Each row is a point. To make a cloud, some directions were put in groups of two or more. Within a group, all points are equally far from the middle, so they leave a hole (a ring in 2 directions, a hollow ball in 3). The other directions are filled evenly. Then the cloud was stretched, turned, moved and blurred a little. Count the holes, and give their numbers of directions, smallest first.
(in the rows, 128 means zero)

Cloud:
[[106  96 115]
 [ 99 171 132]
 [175 154 202]
 [131  96  99]
 [167 129 174]
 [153 142 205]
 [ 92 133 147]
 [120 167 190]
 [ 96 164 148]
 [115 177  92]
 [105  92  85]
 [177 172 133]
 [127 180  92]
 [113  92  89]
 [ 78 142  76]
 [184 172 157]
 [ 80 105  77]
 [157 113 104]
 [140 189 120]
 [ 80 116 104]]
Holes: 1 (3)

Cloud:
[[124 148 106 174]
 [130 156  82 166]
 [ 79 135 110  61]
 [ 96 109  70 128]
 [166 163 164  67]
 [164 189 166 106]
 [116 125 135  38]
 [149 159 114  83]
 [166 126 159 115]
 [117 119 123 122]
 [158 179  97 111]
 [143 109 102 172]
 [ 73 185 129 108]
 [154 102 147  55]
 [170 168 127 115]
 [ 83  59 107 156]
 [106 210 141 123]
 [102 117 160  77]
 [173 123 107 123]
 [140  45  90 105]
 [166 116  85 147]
 [144  97  79  79]
 [162  90  97  89]
 [107 115  86  71]
 [ 89  96  86 181]
 [182 117 129 168]
 [115 173 177 122]]
Holes: 0

Cloud:
[[ 82 168 159 142 149 149 142  99]
 [ 99 107 184 161  95 113 180  97]
 [ 91 116 104 161  41 116  94 154]
 [190 121  90 150  88 125 110 159]
 [134 121 105  96  63 133 135 201]
 [131 149 162 159 108 104 168 137]
 [121  69 101  88  92  79 194 140]
 [189 130 107 141  99 124 154 154]
 [143 104 145 154 106 132 128 209]
 [ 98 115 122  91 145 158  87 209]
 [115 151 120 103 120 131 218 166]
 [138 136  62 131 138 144  65 201]
 [144  86  91 177 119  99 175 151]
 [120  91 113  75 139 163 164 207]
 [127 110 180 111 104 160 205 108]
 [148  78  73 174  44 130  93  93]
 [ 99 117  90 185 105 173 114 176]
 [136  64 145 124 170 137 174 120]
 [142 162  98 116 106  79 159 107]
 [ 69  70 139 153  50 151 144 154]
 [172  97 166 146 123 110 189  86]
 [173 104 115 129 131 169 169 176]
 [166 142 128 147  81 147 151 154]
 [121  56 113  81  66 150 166 185]
 [141  65 131  97 157 155 164 167]
 [120 129  80 127 100 191 158 157]
 [152 136  46  94 102 104 132 115]
 [ 79  59 167 118  75 153 171 136]
 [169  90 135 110  95 127 108 181]
 [123 156 181 124 117  97 117 132]
 [ 88  64 164 100 153 118 190 152]
 [141  61  92 192  69 136 131 146]
 [ 95 145 151 105 130 187 101 165]
 [194 136 122 107 125 118 112 138]
 [ 68  68 110 107  72 110 188 165]
 [141  49 149 176  86 116 143  94]
 [ 94  85 124  90 152 133  93 174]
 [ 76 110 145  95 103 181 164 168]
 [143 149  74  85 141 151 101 183]
 [103 160 158 142 111 163  60 131]
 [190 124  86 118 132  82 137 114]
 [117 160  43 123 143 129 123 175]
 [125  88 155 128  95  89 149  52]
 [136  93 139 116 129 155 147 226]
 [113 119 184 157 127  99 162 163]
 [ 78 155 167 131 141 152 180 120]
 [126  68 134 127  56 180 129 186]
 [127 144 106 104 202  99 173 148]
 [130 132 155 130 126 189  88  98]
 [177 124 105 117 154  93  93 150]
 [131  97 119 161 120  62 108 109]
 [104  85 160 136 136 179  87 128]
 [ 68 109 139 138  95 100 198 141]
 [ 99  82 178 175  75 134 118 154]
 [111  31 122 172  77 128 143 137]
 [171  60  80 153  99 101 171 131]
 [130 139 100  98 137 162  73 199]
 [117  44  96 132 108 101 199 129]
 [170  57  82 113  77 124  91 149]
 [114  92 117 200  60 127 132 133]
 [150 109 122 155  59 152  97  52]
 [ 93  74  78 134 155 112 125 154]
 [112 182 164 136 172 158 129 162]
 [190 121  81 125  99  99 164  82]
 [145 100  76 168  47 155 158 132]
 [ 98  58 140 114 122 157 132 219]
 [120 143 139 176 127  84  78 122]
 [171  73 131 114 125  98  99 128]
 [115 116 121 139 154 162  95 229]
 [135  48 152 100  76 127 179  96]
 [113  51 123  84 136 139 185 169]
 [105 120 136 186 128 160 117 197]
 [109 174 155 106 173 129  96 178]
 [ 75  94 178 149  99 163 168 119]
 [115  53 125 118 159 140 135 187]
 [166 105 160 105  85 154 149 155]
 [ 93  86  85 103  91 182 157 163]
 [112 128 163 130  87 142 142 202]
 [138 102 105 195  75 138 160 118]]
Holes: 2 (2, 6)

Cloud (108 x 9):
[[160 121 133 153 158 195  66 124 146]
 [110 166  94 145 177 110 105  77 180]
 [132  95 103 143 162 183 145  68 164]
 [122  58 129  62 123 126 107 108 138]
 [109 114 149  83 134 171 173 104 132]
 [135 120 124 165 149  94  89 113 111]
 [112 202 134 150 189 129 122 167 133]
 [121 140 165 129 203 170 165 150 152]
 [118 203 118 138 175 134 137 120 160]
 [ 98  81 137  70 168 153 127 167 173]
 [115 161 116 194 148 141 123  93 170]
 [ 78 164 134 116 195  76  92 114 155]
 [ 66 123  99  81 153  50 138  85 144]
 [ 85 111 122 173 112 121 140 103 114]
 [102 103 154  66 176  47 111 136 148]
 [ 95 144  81 100 176 130  77 118 117]
 [138 137 166 169 190 155 122 125 152]
 [152 202 156 194 150 164  79 124 132]
 [112 142 110  62 159 124 127 114 213]
 [125 156 118 170 134  95 107  75 142]
 [110  51 105  74 137 116 138 108 185]
 [ 70 125 165  72 182 123 169 157 107]
 [144 134 149 163 150 151 116 103  77]
 [183 177 145 121  72 101 133 129 129]
 [122 114 130 107 156 128  71 200 131]
 [ 70 135 130 181 110 138 111  95 140]
 [116 119 109 115 119 151 151  32 161]
 [101  99 131 100 205  98 147  42 168]
 [ 96 128 115 138 174 105 166 127 168]
 [141 166 103 124 124 209 142 132 130]
 [112  74 165  37 137  82 158 167 130]
 [ 64 192 146 133 142 157 124 160 133]
 [127  60 138  48 101 122 122 120 148]
 [156  79 121 105 151 103 122  47 170]
 [147  99 149  74  96 106 195 124 128]
 [115 156 135  98 195 147 175 170 194]
 [144 181 158 146  91 111  87  95 113]
 [128 173 127 128 111 192 134 152 185]
 [ 99  84 103 132  75 113 123  86 151]
 [123 163 135  95 134  86  86  97 108]
 [ 78 192 113 165 160 149 103  76 150]
 [ 63 161 127  87 107 103 137 113 116]
 [ 91 114 107  92 152  70  88  70 103]
 [100 121  96  76 193 159 119 147 225]
 [151 115 124  92 153 107 158  34 147]
 [ 81  91 111 123 124  78 128 131 189]
 [169 112 114 114  89 141 139  34 141]
 [ 81 122 158 118 241 119 159 148 146]
 [105  94  84 147 142 148 123 135 129]
 [114  94 141 127 121 162  98 147 102]
 [ 69 101 141 162  87  75 109  97 152]
 [119  83 115 148 190 159  95 130  98]
 [136 109 104 146 134  95  95 139 135]
 [119  94 101 123 131 195 142 125 168]
 [119 149 108 101 144  69  91 132 168]
 [ 50 120 119 114 231 110 117 174 132]
 [178  50  86  69 148 112 119 103 145]
 [148  91 152  70 137 136 165 176 147]
 [129  76 128 108 110 139  87  91  96]
 [102 109 159 150 195 158 154 121 135]
 [172 147 122  82 230 146 121 174 196]
 [ 98 139  97 156 135 130 124  45 167]
 [173  83 122  83 157 104  82  93 183]
 [175 135  85  85 153 130 122  43 144]
 [ 89 165 140 147 146 108 161 138 119]
 [137 136 153 116 141 114 171  68 178]
 [149 101 138  77 186 143 115 199 103]
 [195 152 115 101 155 177 147  83 122]
 [150 139 109 147 156 116 123 156 114]
 [161  78 148 128 154 151 115 159 127]
 [199 118 112  70 156 108 123  52 136]
 [ 94 146  80 108 219 118 127 127 179]
 [ 69 155 164 159 121 135 149 125 100]
 [148 151  69  86 158 167  91 123 161]
 [110 170 131  99 177 121  66 167 150]
 [128  85 117 147 154 143  80 109  98]
 [118  85 130  91 162 137  91 115 188]
 [130  88 124 136  68 105  84 146 108]
 [109  97 124 113  83 108 167 154 101]
 [154 123 121  39 142  90 137  88 169]
 [110  88 123 124 162  87  82 127 122]
 [141 104 138 126 135 192  94 149 104]
 [154  60 155 113 136 103 121 138 120]
 [ 76 118 131 105 193 107 107  49 144]
 [192 118 106  94 122  96 141  42 128]
 [101 102 131  43 177 163 153 149 129]
 [132 170 145 113 166 187 125 107 209]
 [160 132 122 172  65 159  83 154 127]
 [ 84 125 161  49 168 102 154 135 112]
 [ 83  92 140 160  95  97 133  99  92]
 [145 154 134 144  90 110 152 104 103]
 [ 80 108 124  67 203 167 113 150 160]
 [191  96 112 133 166 158 126 148 172]
 [136 147 137 127  98 150 170  91 153]
 [ 50 102 137  82 158 110 144 179  87]
 [120 131  74 119 155 147  75 147 161]
 [191 135 129  94  66 153 117  83 161]
 [128 119 151 176 145 108  91 120 129]
 [116 190 142 179 143 151 107 102 112]
 [169 145 116  77 136 160 161 147 126]
 [146 123 124 125 131 167 175 143 138]
 [133 123 166 126 155 166 152 133 109]
 [141 109 126 164  96 108  71  94 109]
 [146  59  95  65 119 140 128 136 157]
 [131 133  82  68 145 133 113 152 145]
 [111 111 112 112 228 106  88 115 121]
 [182  71 136  67  78 154 104 117 111]
 [114 129 116 106 249 124 132 123 231]]
Holes: 2 (2, 4)

Cloud:
[[117 131 125  83 134 179 148  75  67]
 [119 132 146  95  77 171 129 104 142]
 [160  90 111  87 107 171 126 113 132]
 [158 195 155  77 111 151 123 165 156]
 [131 148 120 105 150  79  55 159 148]
 [126 166  52 136 129 131 143  78 115]
 [ 81 190  86 106 149 147 127  89  79]
 [123 109  96 158 163  96  83  83  90]
 [121 214  77 101 142 116 120 174 146]
 [103 175 192 148 101 133 174 152 101]
 [ 77 174  87 120  75 134 114 169 122]
 [146 211 113 109 131 134 109 110  27]
 [132 162 153   7 145 138 137 169  90]
 [ 89 132 177 103  98 151 151 182 188]
 [ 97 141 192 117 130 181 131 149 167]
 [111 105 159  88 126  76 167 122  67]
 [124 124 178 161 131 163 138 151 188]
 [109 141 100 115  75 173 127 182  96]
 [152 176 129  55 137 149  94 169  73]
 [136 119 141  78 133 150 177  80  85]
 [107 176  58  88 161 133 109 119  58]
 [ 83  76 158  92 170 112 126 129 142]
 [133  88  63 124 127 129  92 104 135]
 [158 145 152 120 206  97 126 105  99]
 [114 177  88 153 129 152 120 120 175]
 [ 88 175 112  67 117 146 146 187 101]
 [113 104 173 209  90 163 127 158  91]
 [141 156 132 127 163  91 142 120 166]
 [115 199 136  40 146  97 158 110  90]
 [ 76 135 143 216  87 128 178 121 100]
 [168 113 183  56 189  96 135 121 105]
 [117 181  41 117 144  78  90 137  82]
 [173  80 127 161 139 146  97 103  78]
 [153 185 134 173 160 125 160 101 107]
 [128 197 116 114 138 121 131 141 176]
 [157 139 128 146 188  68  88 114 107]
 [161 138 161  88 152  51 123 166 115]
 [130 112 218 119  97 134 104 173 110]
 [ 73 169 159 118 151 147 150  92  96]
 [ 99 135 171 178 132 140 125 186  90]
 [103  81 137 128  73 112 137 145  76]
 [149 128 196 116 143  94  72 189 169]
 [131 224  63  79 151 102 142 132  73]
 [187 203 106  93 142 136 114 136 112]
 [130 238 133  92 140 130 130 154 122]
 [104 109 198  86 174 140 126 128 117]
 [104 161  93  84 139 130 119  64 108]
 [148  84 165 170 170 120 104  79 117]
 [161  70 200 148 122 127 133 125 151]
 [ 89 187  63 111 148 136 116  87  69]
 [111 106  54 102 106  89 106 119 129]
 [128 209 115  77 165  94 132 121 142]
 [ 89 170  71  96 151 112 139  79 122]
 [143  91 132 128  98 142  75 174 177]
 [ 90 184 161 170 128  89 116 137  86]
 [153  88 116 119 137  86 126 145  62]
 [138 120 139 147 141 127  71 183 114]
 [124  77  67 147 137  88  99 107 104]
 [138 223  85 152 118 140 105 147 140]
 [153 114 165  94 151 105 136 183 175]
 [141 145 157  93  90 161 110  96 139]
 [116 132 153 148 154 103  98  90  67]
 [159 157 140 125 133 121 100  81  48]
 [145 148 125 146 123 169 186 112  80]
 [104 120  58 113 121  82  99 160  90]
 [133 129 196 106 107 171 173 141 118]
 [139 225  70  94 155 103 112 124 115]
 [124 118 164  98  93 156  98 159  79]
 [ 97 185  82 149  94 159 101 191 125]
 [155 107 117 143 184  66  85 119 133]
 [ 74 129 140 156 123  89  92 131 129]
 [144  97 178 156 179 159 123 109 141]
 [134 106  88  86 131 143 116  63  89]
 [ 91 178  81 182  96 136 101 108 117]
 [153 170  74  53 122  86 115 144 141]
 [145 122  79 129 124 133 124  86  20]
 [143 142 180  98  75 124 118 164  70]
 [160 150 192 151 182 127 120 111 130]
 [175  82 151  84 170  69 104 145 109]
 [169 115  96 104 166 105  73  83 105]
 [134  53 159 137 173 115 104 109 124]
 [113 114 140  53 122 141  74 157 125]
 [116 115  89 150  91 192 118 150 101]
 [146 182  71 129 121  80  86 174 129]
 [107 106 116 205  70 154 109 147 128]
 [ 61 156 150 139  94 164 173 128 125]
 [ 84 151 156 222 136 144 130 137 166]
 [165 170  86 152 108  82 120 142  70]
 [ 91 178  83 120 144 148 138 189 120]
 [ 92 129 156 146 119  75 151  87 100]
 [138 166  97  86 123 162 168 144  46]
 [146 103 130 126 177  74 100 171 138]
 [184 145 152  93 138 170  82 134  88]
 [116 206  91  95 119 111  88 189 108]
 [127  68 173 157  89 122 155 132 115]
 [ 78 200  94 153  93 164 131 106 103]
 [101 186 197 113 137 124 151 109 121]]
Holes: 2 (2, 6)

Cloud:
[[148 129 136 187 126 217 101 132 118]
 [ 62 155  55 152 119 173 138  99 127]
 [ 67 128 154 120 141 171 124 199 165]
 [127 139 118  67 170  83  88 123 141]
 [ 83 175 141 141  91 112 141 103 132]
 [ 38 178 124  85 183 133 120 145 148]
 [104 159 103 120 146 221 184 126 135]
 [ 94 115 106 104  68 115 130 128 115]
 [106  99 112  96 117 114 156  98 165]
 [133 114 109 153 113 199 198 114 134]
 [103 116 153 151 124 192 116 126 140]
 [ 98 182 137  84 134  67  97 140 191]
 [149 159 105 120 110 162 199 153 174]
 [196 100 132 107 118 135 109 137 160]
 [140 155 104 121  76 116 181 138 174]
 [194 166  71  86 146 140 138 141  92]
 [ 33 143 163  96  92  63 128 122 165]
 [122 166 139 153 123  65 121 132 168]
 [195 216 160  75 102 153 116 120 110]
 [177 119  74 150 119 135  86  85  98]
 [136 105  96 117 221 142 184 143 136]
 [130 107  91  92  94  64 154 155 162]
 [109 163 146 107 117 105  95 112  60]
 [173  96  97 124 152 161 169 123  87]
 [122 157 118  42  59 157 139 184 150]
 [ 89  96 120 163 148 176 125 106 117]
 [174 133 116 164  19 165 127 101 117]
 [179 113  95  55 156  97 163 176 131]
 [ 79 173 118 109 130  91  45 113 137]
 [ 58 152 107 130 152  68 133 155 139]
 [157  90 132 119 126 114 107 178 131]
 [137 118  96 100 146  87 132 147  51]
 [119 129 186 131 148 145 131  91  62]
 [ 89 122  98 102 135 184  89 173 162]
 [111 144 140 121 127  78 121  70 196]
 [ 85  94 173 125 148 130 135 140 188]
 [110  82 180 186 135 197 147 152 109]
 [171 132 118 171  80 152 168 133 132]
 [ 66 102 106 188 114 128 122 159 141]
 [104 123 141  62  94  67 107 103 148]
 [ 61 164 159  83  65  88  96 141 171]
 [127 114 108  66 147 121 175 114 180]
 [121 174 118 135 109 122  92 105 143]
 [129  95 101  97 161 172 168 147 111]
 [116  81  90 132 184 159 169 103 119]
 [127 123 124 147 180  99 175  86 140]
 [163  49  55 134 178 125 152 156 146]
 [119 152  94 155 112 113 134  71 139]
 [151 168  95 136  76 121 177 101 148]
 [132  97  94 153 134 124 135 133 236]
 [148 177 152 149 149  71 147  87 122]
 [ 94 101 118  78 105 156 164 116 192]
 [138 139  94  56 147 202 176 160  68]
 [165 152 112  47  88 151 147 181 161]
 [102 123 173 182 104 139 145 169  88]
 [117 141 123  86 116 114 172 143 126]
 [152 133  42 100 204 160 187 116 109]
 [ 89  56  77 134  80 165  92 168 127]
 [116 156  92  38 147 183 168 213 144]
 [163 127 136 135  70 135 161 103 104]
 [ 60 135 121 146  90 163 180 121 151]
 [ 72 166 145  46  79 144 132 186 161]
 [129 163 105 187 100 108 130 142 118]
 [ 89 129  77  95  54 120 159 149 179]
 [161 158  92  30 127 169 110 113 133]
 [137 171 121  39 150 112 184 138 170]
 [ 63 106 141 171  98 130 143  76 154]
 [154 158  85  61 156 137 146 185 140]
 [182 154  86 141  96 166 169 135 158]
 [150 122 167  94 155 153 189 160  79]
 [118 170 138 153 109 104 132  70 197]
 [160 129 135  99 146  58  97 140 132]
 [102 192 112 149 161 140 134  97 151]
 [123 123 193  64 131  88 108 163 149]
 [128 112  76 141 112 157 167 109 180]
 [152 225 177  89  96  80  76 102 140]
 [ 74 173 130  56  86  88 129 149 213]
 [ 96 196 123  60 102 143 116 122 122]
 [ 93 127 124  95 170  48 119 175 163]
 [131  79 144  99 111 162 141 155 167]
 [132  95 159 194  89 125 116  79  96]
 [100 163 215  57 133 110 137 122 158]
 [ 80 114  87 110 147 139 166 193  87]
 [ 92 120  98 194 165 126 177 106 134]
 [140 185  76  49  84  86 113 131 126]
 [103 103 131 144 212 169 120 132 168]
 [127 202 153  96 175  84 111 111 181]
 [ 93  90 155 126 185 167 133 153 131]
 [110 146 145 137 131 141 172 169 125]
 [143 149 125  98  78 113  76 181 177]
 [189 105  79 121 139 218 159 177 111]
 [111  91 144 149 143  81  85  76 162]
 [ 98 106 127 151 121 117  81 181 136]
 [122  81 130 196  82 148 165 109  92]
 [ 85 155 166 165  94 102 114  40 149]
 [136 136 148  95 194  77 160 121 195]
 [105 140 181 107  82 145 119 171 129]
 [ 74 130 123 169  88 166 153 108 168]
 [135  77 192 132 118 160 158 112 160]]
Holes: 0
